Each wall is flat, endless, passes through zero and stands at right angles to its row. A trip goes straight from one point to another. List the walls that it crosses, first one first.

Walls:
(1): [-63  12 -42]
(2): [-16 -10  36]
(3): [30 -3 86]
(4): [33 -4 22]
Trips:
[-46  -5  31] to [-24   9  -4] => 3
[-69 -14  31] to [ -9 -25  21] => 1, 4
[ 2 27 73] to [ 72   1 -27] => 2, 3
[ 11 -83 119] to [ 51 -21 -28] => 2, 3
[-30 -23   4] to [-42   0  38] => 3

Walls:
(1): [-45 -61 -30 -25 -48  27  20  62  21 -25 -37]
(2): [-37  55  81 -13 -27 -22  -6 -65  -7  12  66]
(3): [ 53  20 -50 -13  15 -20  18  -2  63  28  36]
(4): [ -7  33 -32  44 -41 -33  45 -43 -63 -47  -7]
(5): [ -7  15 -34  -8   0 -11   4 -68  15  31  13]
(6): [-61  49  30  65 -59  48  48  54  -2   5  60]
Trips:
[ 17  23  34 -41 -22 -27 -13  12 -13 -32  12] to [-38  52 -28  14  19  16   5  -6 -65  30  53] => 6, 5
[-65 101 -32  19 -71 -66  27  48 -31 -48  34] to [ 25 -54 -22  40 -54 -46 -16  -4 -15 -82  -5] => 2, 6

Walls:
(1): [ 19 -48 -10  16  31  42 -19  28  23 -70   9  14  35 -28  30 -21 -32 -61
 -60  10]
(2): [-23  63  56  -3  59  44 -41   2  -4   9 -18 -22  47  13 -29 -67  30 -19
 -23 -51]
(3): [  8 121 -35   8  17  17   8  43 -45  52  16 -41 101  24  37  52  69   4
  33   1]
(4): [  5 -38 -10 -53 -18  31   9  17  12  29 -55  39 -15  22 -62 -56 -62  19
  36 -53]
(5): [ 37 -13  70 -17  30  24  -5 -20  40 -62 -70  30  35 -24   8  15  56  14
  25 -27]
(6): [-43  26  74   4 -14  41 -30  20 -10 -90 -29 -27  84  10 -31  -3 -11 -26
  17 -33]
Trips:
[ 46 -44  86 -54  28  68  37   7  50  23  46  61  -2  41 -35 -57  54   2
  -4  49] to [-17 -32  29  12  34   6 -90  38 -13  18  49  22  18  40  -1   1  55  -9
 -10 -53] => 6, 3, 4
[-11  23 -25 -35 -44 -62   7 -21 -34  49  53  43 -51  38 -42 -16  42  14
  24 -52] to [ 32  12 -74  29  -7 -51 -17 -51 -33  51  32   4  19  12 -45 -27  -6 -25
 -26  11] => 4
[ -85   24   22  -28 -101  -33  -15   -2   42  -26    1    4   -4   37
   19   40    9    5  -23  -40] to [-51 -41  77 -14  40  64 -33 -17 -72  32 -90  11  54   8  21 -29 -12 -37
 -17  23] => 5, 2, 4, 1
[ 54  45 -32  40  51  19  31  11 -29  58   4  19 -40  13  28  -7 -53 -11
  51  -7] to [ -1   0  61  19 -17 -19  24 -48  16 -30  -4  82   4 -27   1 -16 -46  20
 -60   0] => 3, 1, 5, 6

Walls:
(1): [-13 -37 -18 -39  35  86 -37 -11  12 -26  47  55  17  41  20  -1   3 -56
  32 -47  23  38 -21 -10  43  -3 -37  -7  30 -82  17 -43  15 -31  -7  -3
 -58  -7 -14  31 -12  10  38  23 -51  -1  37 -29]
(2): [  5 -22 -28 -45  35  -4 -59  19  -3  53   0 -45 -33 -18  29  16  21  94
  21  27   7 -37   7 -18   4 -25 -50  -6 -54  22 -16 -41 -48  19 -48  46
 -12 -20  21 -59 -28 -40  44 -25  33  33 -55  10]
(3): [-25 -38   7 -39  11 -21   5   2  52  -5 -28   1 -14 -50  54 -14   7  55
  43 -19  30 -22  25 100  -7 -64   5 -28 -12  64   3  -8  54  26   8 -24
  10   4  26  11  10 -68  16  18   5   7 -49  11]
(4): [-28  -6   0  12  31   2 -32  23  38 -39 -25 -39   0 -35 -41  55  -6  -4
   4  10 -32 -33  51  48  -3  13 -26  87 -86   4 -38 -84  44 -24 -20  50
  10  10  34 -83   1 -52 -72 -58 -48 -17  34 -44]
(5): [ 22 -10  76  90  18 -15  49  24  17 -20  72  37 -21 -50   2 -30 -37 -50
  -1  26 -46 -29  38  12 -12  -1 -10  -5 -12  21  34  -7  23  77 -62 -84
  23 -39 -28  -2   0  36   4   0  13   8 -70 -10]
(6): [-36  -4   5  -2 -93   6  17 -28  14 -22 -71 -37 -53 -13 -21  57 -26  26
  -3 -24  13 -32  -4 -33  48  43   4 -11 -48 -19  37 -17   4  27  11   1
 -20 -58  21   3 -11 -43  -6  49 -30  38 -14 -18]
Trips:
[-14 -23  12  -4  -8 -22 -22   8  66 -10  -8 -52  19 -54  51 -10 -11 -16
 -21  92  -8  79 -34 -19 -90  70 -37  19 -62   9  95  37 -60 -10  93 -16
 -34  64   2 -32 -32 -35 -38 -16 -25 -26  65  50] to [ -6  44  49  12  34   8 -61  17 -46 -51 -24  12  10 -39  -5 -12   8 -17
  -2 -15 -46  60  57 -20  12 -33  10  -3 -31  -2  91 -25 -11  13 -41 -52
 -35  28   4   9 -15  15 -14  22 -22 -31 -41  -1] => 5, 1
[ 21 -18 -31  -3  30 -14   2   2 -27  70 -56 -25 -47   5  25  35 -25   4
  52  10   1  44 -51  14  10 -26 -33  16  37 -16 -33  67 -37  24  -3   9
 -70  -4 -45 -11  21 -73 -33 -31  -1  38 -23  24] to [  28   81  -60  -55  -64   -5  -10   -7  -57 -113  -24  -23  -11   21
  -58   18   27  -23   15    0   -3   44  -20   24   25   49   22  -45
   -8   25    6   12   -2  -43  -25   62   18  -53  -16  -29  -13    1
  -39   14   14  -37   41    4] => 3, 4, 2
[ 21  -6 -31  58  33  15 -34 -16 -19 -13  31 -16  29 -49 -15 -29 -43  -3
  -2  25 -12 -14 -20  23  31  80 -31  19  35  69 -57 -11 -22  27 -53  41
 -48  72  33 -14 -17  44 -51 -10  59  14  -3 -51] to [ 49  18 -22 -63 -45 -52  -6 -64  -3  29   9  29  10  22 -53  -4  44 -56
 -16 -21  -5 -35   1  -6  54 -64 -62   1  41 -25 -86 -49  53 -54  24  64
 -60 -49  -2  -8 -30 -17 -21   5  -7 -20 -11   0] => 5, 1, 6
[-36  64  11  34   5 -18   3  -2  35 -18  32  40  25 -36  51   2  23 -89
 -35  -3  -6 -67  23   1 -58  -6 -84 -21 -28  36  16 -16  26  -5   6  -4
  25  84  34 -27  38  68   2  42  -7 -72 -25  28] to [  74   66  -49   37   55  -48   25  -15   51  -20   56   63   54   33
  -10  -24   -3   22  -51  -19  -50  -26   11   51   -3 -103    5  -30
   89   -1   39  -14    3   52  -45    6  -10  -95    0  107    4  -42
   64  -47  -29    8  -15  -21] => 4, 1
